Rows are points. A path goes straight from each point to the next, and from the last back to the first. The post is the endless flat space through its rows: a point in 2 columns, a line in 3, a plane in 4, and so on, so that a path can go around it. Count how often the path circles the post. Going back the other way cancels.

Post:
[[-1.2  1.3]]
Path, 30 rows:
[[ 12.1 -27.4]
 [ -8.4 -14.7]
 [-10.8   2.4]
 [ -7.4  10.3]
 [-23.7 -16.8]
 [ -1.8 -17.5]
 [ 11.9  -2.5]
 [ 10.2  11.7]
 [ -9.7  20.2]
 [ 14.6  19.7]
 [ 26.1 -11.7]
 [ -3.9 -18.0]
 [  0.6 -20.4]
 [ 24.4   3.6]
 [  7.2  24.8]
 [-15.2  31.7]
 [  6.0  36.3]
 [ 30.7  -6.0]
 [ 20.5   9.3]
 [ -3.3  11.0]
 [-21.5  -2.0]
 [-19.1  12.7]
 [ -4.2  24.1]
 [ -9.6  13.8]
 [-26.5   9.7]
 [ -8.2  33.2]
 [ 26.9  11.6]
 [ 16.9 -19.9]
 [ -7.0 -29.4]
 [-30.9 -13.9]]
Times around: 0

Post, 3 rows:
[[ 21.8 -17.4 -17.0  12.7]
 [ -9.8  11.4   5.2   5.0]
 [ -0.1   9.3  -6.9   5.8]]
Path (32 x 4):
[[ 12.4 -16.6  22.8  26.3]
 [ -6.6  -6.9  -4.7  24.0]
 [ 11.1 -27.8 -29.9   6.4]
 [-12.1  -3.0 -14.1 -12.2]
 [ 15.5  31.7 -10.9  -8.7]
 [ 20.5  28.6   1.0   9.7]
 [ 20.5  11.2 -25.0  31.5]
 [-15.9  -9.3  12.1  16.5]
 [ -8.3  -4.7 -14.4  -1.4]
 [ 42.1 -37.5 -39.1   7.2]
 [ 19.1 -19.0 -26.9  12.6]
 [ -7.4  10.0  -9.8  19.3]
 [  3.2  36.7   7.1  22.1]
 [ 29.9  11.6  -1.1  19.7]
 [-18.4  16.3  15.6  13.9]
 [-16.8  -9.6   0.5  17.4]
 [-14.4  -3.9   9.4   4.5]
 [ -7.9  11.8   6.5  -9.3]
 [ 35.4 -14.9  -7.6   9.4]
 [ 10.8  14.9   4.2  16.1]
 [  4.0  -1.4   0.2  24.5]
 [ -3.9 -39.3 -15.1  16.6]
 [-33.0  -4.5  34.7   0.7]
 [ -6.5  14.7  -2.0  -4.1]
 [  5.2 -19.5 -12.4  -2.9]
 [-32.0  26.7   9.9  -1.0]
 [-17.2   4.4  19.2  17.3]
 [ 25.5 -21.4 -11.2  39.0]
 [ 10.4 -14.8 -30.7  12.8]
 [-10.6  19.2 -18.6  -5.6]
 [ 16.0  -2.0 -11.1  -1.6]
 [ 19.5  -0.8   9.9  13.7]]
Times around: 3
